Each row of a before or after table is a point. The points were changed in one or more steps. Then noise was added and the rows were shuffled. The steps act on columns, c1 being the first. Name the steps. A step turns or swaps two columns, mirrors them in a line or flattens them onto one, adds a multiple of one to another, or multiplies or shifts one. Angles are multiples of 10 degrees, from the lower column toward the higher: turns from -170 to 170, lines from 10 to 170 but not 90. Use the fewest steps. Two steps may share a column if one is a turn and the other turns, adds or multiplies; they go together, in the order done. Otherwise the lowest column goes first.

Before, 10 rows:
0.066  -0.067
0.029  -0.076
0.014  0.033
0.067  -0.001
0.002  -0.030
0.081  0.030
-0.021  0.002
-0.031  -0.052
-0.021  0.033
-0.016  -0.050
After (10 x 2):
-0.050  -0.016
-0.075  0.029
-0.001  0.068
0.002  -0.021
-0.030  0.001
0.034  -0.019
0.028  0.081
-0.052  -0.030
0.032  0.013
-0.068  0.065
Steps: swap c1 and c2

Before:
-0.005  0.007  -0.019  0.026  0.066  -0.005
-0.045  -0.048  -0.037  -0.036  -0.050  0.029
0.090  -0.044  0.028  -0.005  -0.043  0.084
0.008  -0.027  -0.071  0.036  0.019  -0.039
0.018  -0.070  0.055  -0.032  -0.083  0.052
-0.006  -0.075  -0.002  -0.052  -0.037  -0.006
0.018  0.080  0.039  0.023  -0.009  -0.007
-0.017  -0.006  0.006  0.051  0.001  -0.005
After:
0.005  -0.021  -0.090  -0.042  0.087  0.039
-0.050  0.041  -0.029  -0.043  0.054  0.016
-0.018  0.017  -0.067  -0.056  0.039  -0.014
-0.026  -0.007  -0.005  0.040  0.001  -0.002
0.082  -0.007  -0.047  -0.027  0.045  0.084
-0.012  0.006  0.013  0.029  -0.062  0.001
0.009  -0.048  0.064  0.018  0.010  -0.008
-0.006  0.056  0.008  0.045  -0.023  -0.033
Steps: shift c1 by -0.010; turn c2 and c3 by 110 degrees; multiply c2 by 0.7; turn c4 and c6 by 10 degrees; multiply c5 by -1

Before (12 x 9):
-0.033  -0.031  0.029  -0.058  -0.014  -0.016  -0.009  -0.117  0.000
0.001  0.026  -0.091  0.011  0.044  0.065  0.026  0.013  0.054
-0.055  -0.011  -0.069  0.008  0.050  0.049  -0.004  0.034  0.046
-0.060  -0.029  -0.012  0.019  0.097  0.033  0.052  -0.001  0.013
0.039  -0.034  -0.026  -0.050  0.034  -0.022  -0.022  -0.054  -0.051
-0.006  -0.030  -0.031  -0.108  0.019  -0.030  -0.014  0.021  -0.016
0.049  0.020  0.027  -0.080  0.014  0.017  -0.025  -0.012  -0.013
-0.015  0.083  -0.065  0.011  0.019  0.015  0.038  0.051  -0.006
0.028  -0.055  -0.018  -0.091  -0.011  -0.066  -0.045  -0.022  -0.071
0.060  -0.041  0.044  -0.029  -0.059  -0.027  0.008  -0.027  -0.017
0.015  0.029  -0.070  -0.015  0.043  0.007  0.089  0.028  0.049
0.038  -0.020  -0.010  -0.081  -0.048  0.031  0.032  -0.022  -0.066
After (12 x 9):
-0.018  0.039  0.000  -0.322  0.021  0.020  -0.021  -0.029  0.009
0.078  0.043  -0.003  -0.148  0.032  0.043  -0.049  0.036  0.005
-0.062  0.028  -0.013  0.056  0.098  -0.030  0.033  0.016  -0.043
0.079  -0.003  -0.062  -0.092  -0.057  0.038  -0.016  0.015  -0.010
0.056  0.023  -0.004  -0.242  -0.054  -0.018  -0.051  0.028  -0.047
0.046  -0.001  -0.039  -0.178  -0.013  0.071  -0.003  0.094  0.015
-0.048  -0.009  0.105  0.033  0.019  -0.038  0.011  -0.040  -0.041
-0.004  0.035  0.067  -0.047  0.038  -0.021  0.071  -0.018  -0.068
-0.007  0.055  0.078  0.038  0.042  -0.057  0.059  0.023  -0.013
0.052  0.054  -0.032  -0.271  -0.011  0.072  -0.080  -0.014  0.012
0.058  -0.031  -0.002  -0.236  0.017  -0.010  -0.021  0.022  0.013
-0.073  0.059  0.035  0.023  0.054  -0.054  0.044  -0.001  0.014
Steps: add -0.7 times c8 to c1; turn c6 and c8 by 150 degrees; turn c2 and c3 by 130 degrees; multiply c4 by 3; turn c7 and c9 by -70 degrees

Before:
-0.017  0.026  0.021  -0.024  0.003  0.024  0.017  -0.039  0.014  0.041  -0.036  -0.016  0.043  0.011
0.004  0.036  0.003  -0.040  0.029  0.034  0.002  -0.006  -0.038  -0.003  -0.040  -0.065  0.063  -0.054
0.024  -0.043  -0.032  0.056  -0.038  -0.015  0.041  0.080  -0.051  -0.110  0.006  0.052  0.060  0.050
0.033  0.013  -0.023  0.033  -0.038  0.049  0.011  -0.001  0.006  0.023  -0.057  -0.027  -0.024  -0.052
-0.018  0.053  -0.034  0.014  0.000  0.098  -0.008  0.005  -0.036  -0.021  -0.078  -0.031  -0.065  0.010
0.011  0.064  -0.049  0.104  -0.048  0.022  -0.007  0.039  -0.107  -0.031  0.055  0.041  -0.009  0.067
0.017  -0.016  0.015  -0.005  0.033  0.017  -0.009  -0.044  -0.021  0.027  -0.050  -0.093  0.014  0.001
0.032  0.001  -0.117  0.005  -0.010  -0.028  -0.010  0.051  0.007  -0.015  0.038  0.013  0.055  0.067
-0.044  -0.007  -0.015  -0.022  -0.009  -0.008  0.039  -0.019  -0.054  0.034  -0.061  -0.058  0.028  -0.029
0.004  0.062  -0.014  0.071  0.072  0.016  0.055  0.056  -0.114  0.069  0.063  0.034  -0.014  0.059
After:
0.064  -0.004  0.011  0.019  -0.006  0.038  -0.020  -0.016  0.027  0.000  -0.029  -0.056  0.027  -0.064
0.005  0.030  0.044  0.073  -0.041  0.036  -0.017  0.080  -0.029  -0.148  0.049  0.051  0.066  0.004
0.018  -0.034  -0.012  0.014  0.027  -0.027  -0.027  -0.007  0.051  0.018  -0.059  -0.069  0.065  -0.043
0.058  -0.062  -0.004  0.121  0.077  0.032  -0.044  0.058  -0.035  0.034  0.059  0.038  -0.010  0.070
-0.002  0.016  -0.007  0.024  0.032  -0.026  -0.007  -0.040  0.008  0.048  0.001  -0.090  0.016  -0.043
0.008  -0.011  -0.023  -0.031  0.003  -0.010  -0.033  -0.041  0.020  0.050  0.012  -0.017  0.042  -0.040
0.026  -0.059  0.010  0.023  -0.009  -0.067  -0.079  0.011  -0.006  0.051  0.012  -0.033  -0.067  -0.078
-0.030  -0.018  0.022  0.022  -0.037  -0.022  -0.051  0.007  -0.031  0.046  -0.044  -0.029  -0.027  -0.056
0.049  -0.074  0.031  0.128  -0.041  -0.023  -0.022  0.041  -0.073  -0.009  0.064  0.043  -0.011  0.046
-0.026  -0.041  0.110  0.014  -0.005  0.011  0.033  0.050  -0.003  -0.027  0.074  0.005  0.056  0.035
Steps: turn c1 and c9 by 150 degrees; turn c4 and c9 by -70 degrees; turn c2 and c3 by -160 degrees; turn c6 and c7 by -130 degrees; add -1 times c6 to c10; swap c11 and c14

Before, 13 rows:
0.003  0.001  -0.055  -0.072  0.043  0.016  -0.002  -0.051  -0.038  -0.052  0.007  -0.032  0.071  -0.045  -0.058  -0.043  -0.030  -0.010  -0.057  -0.041
-0.021  0.032  0.064  0.027  -0.003  -0.069  -0.011  0.001  0.038  0.039  0.032  0.049  -0.005  -0.045  0.057  0.018  -0.049  0.062  0.000  0.012
-0.048  0.013  0.007  -0.009  0.027  0.048  -0.016  -0.036  -0.043  -0.067  0.036  -0.044  0.067  0.050  -0.072  0.013  0.000  -0.013  -0.075  -0.013
0.049  -0.024  0.016  0.043  -0.067  -0.060  -0.028  0.007  -0.030  0.046  0.015  -0.023  -0.008  -0.014  0.071  -0.008  -0.028  -0.067  -0.009  -0.064
0.007  0.067  -0.083  0.058  -0.044  -0.002  0.080  0.051  0.059  -0.066  0.031  0.015  0.062  0.004  -0.030  -0.002  0.007  0.024  0.001  0.061
-0.016  -0.011  -0.062  -0.023  0.016  0.040  -0.005  -0.078  0.000  -0.103  0.020  -0.016  0.005  0.035  -0.053  -0.011  0.008  -0.024  -0.010  -0.026
0.036  0.047  -0.003  0.040  -0.019  0.006  -0.031  0.006  -0.025  0.067  -0.003  0.021  0.008  -0.024  0.065  0.035  0.026  -0.021  0.032  -0.017
0.057  -0.035  -0.011  -0.060  -0.047  -0.036  -0.103  -0.046  -0.058  0.005  0.000  -0.008  0.036  0.041  -0.039  -0.042  -0.031  -0.050  -0.015  -0.006
-0.071  0.069  0.055  -0.013  -0.003  -0.094  0.012  0.036  0.024  -0.021  -0.014  0.076  0.038  -0.064  -0.004  -0.011  0.008  0.027  0.012  -0.044
-0.029  -0.045  -0.018  -0.095  0.014  -0.013  -0.062  -0.075  -0.068  -0.032  0.051  0.000  0.071  0.032  0.017  -0.075  0.006  -0.058  -0.057  -0.019
-0.016  0.034  -0.067  -0.004  -0.003  -0.029  0.047  0.052  0.012  -0.062  0.056  0.000  0.076  0.007  -0.026  0.030  -0.032  0.035  0.067  -0.012
0.052  0.039  0.041  -0.001  -0.109  0.042  0.008  0.003  -0.007  0.015  -0.002  -0.020  -0.004  -0.009  0.088  0.036  -0.011  -0.007  0.016  -0.020
-0.016  0.068  0.004  -0.006  -0.043  -0.074  0.030  0.052  0.032  0.014  0.023  0.005  -0.022  -0.072  0.040  0.081  0.007  -0.006  0.017  0.030
After, 13 rows:
-0.012  0.042  -0.012  -0.005  -0.117  0.043  0.016  0.003  0.056  0.011  -0.053  -0.019  -0.011  -0.009  0.090  0.054  0.007  0.037  0.022  -0.016
0.063  -0.041  -0.062  -0.101  0.007  -0.023  -0.028  -0.083  0.001  -0.027  0.008  0.005  0.070  0.036  0.009  -0.095  -0.063  -0.016  -0.058  -0.019
0.060  0.033  0.042  0.000  -0.001  -0.035  0.047  0.049  0.079  -0.061  -0.002  -0.007  0.070  0.010  -0.027  0.044  0.044  -0.064  0.069  -0.011
-0.016  0.044  -0.020  0.035  -0.011  0.008  -0.031  0.004  0.043  0.067  -0.036  0.019  0.012  -0.029  0.055  0.050  -0.033  -0.009  0.039  -0.022
0.021  0.068  0.030  -0.009  -0.005  -0.091  -0.005  0.028  0.080  -0.022  0.064  0.084  0.035  -0.064  0.007  -0.018  0.019  0.047  0.002  -0.053
0.025  0.065  0.032  0.061  -0.051  0.003  0.005  0.047  0.119  -0.072  -0.018  0.013  0.065  -0.002  -0.031  0.000  0.083  -0.083  0.001  0.054
0.019  0.070  -0.009  -0.007  -0.050  -0.071  0.003  0.051  0.097  0.012  0.015  0.005  -0.021  -0.084  0.044  0.109  0.038  0.000  0.011  0.025
0.049  0.011  -0.017  -0.008  0.029  0.048  -0.006  -0.027  0.021  -0.067  0.033  -0.047  0.069  0.053  -0.083  0.010  -0.014  0.013  -0.075  -0.014
-0.005  -0.026  -0.061  0.035  -0.066  -0.064  0.018  0.011  0.032  0.042  -0.047  -0.023  -0.010  -0.018  0.071  -0.008  -0.029  0.019  -0.010  -0.066
0.002  0.002  -0.005  -0.070  0.045  0.016  0.031  -0.049  0.022  -0.049  -0.012  -0.034  0.067  -0.027  -0.057  -0.060  -0.010  -0.057  -0.050  -0.030
-0.021  -0.027  -0.048  -0.065  -0.059  -0.042  0.015  -0.050  0.006  0.008  -0.054  -0.012  0.036  0.044  -0.033  -0.048  -0.102  -0.019  -0.019  -0.012
0.028  -0.006  -0.025  -0.021  0.012  0.036  -0.013  -0.074  0.062  -0.104  0.012  -0.020  0.001  0.034  -0.054  -0.012  -0.009  -0.054  -0.005  -0.036
0.046  0.029  0.063  0.028  0.004  -0.067  0.046  0.005  0.096  0.035  -0.001  0.048  -0.004  -0.039  0.064  0.015  -0.022  0.065  -0.009  0.006
Steps: turn c1 and c11 by -110 degrees; swap c3 and c18; turn c7 and c17 by 80 degrees; shift c9 by 0.060; multiply c16 by 1.3
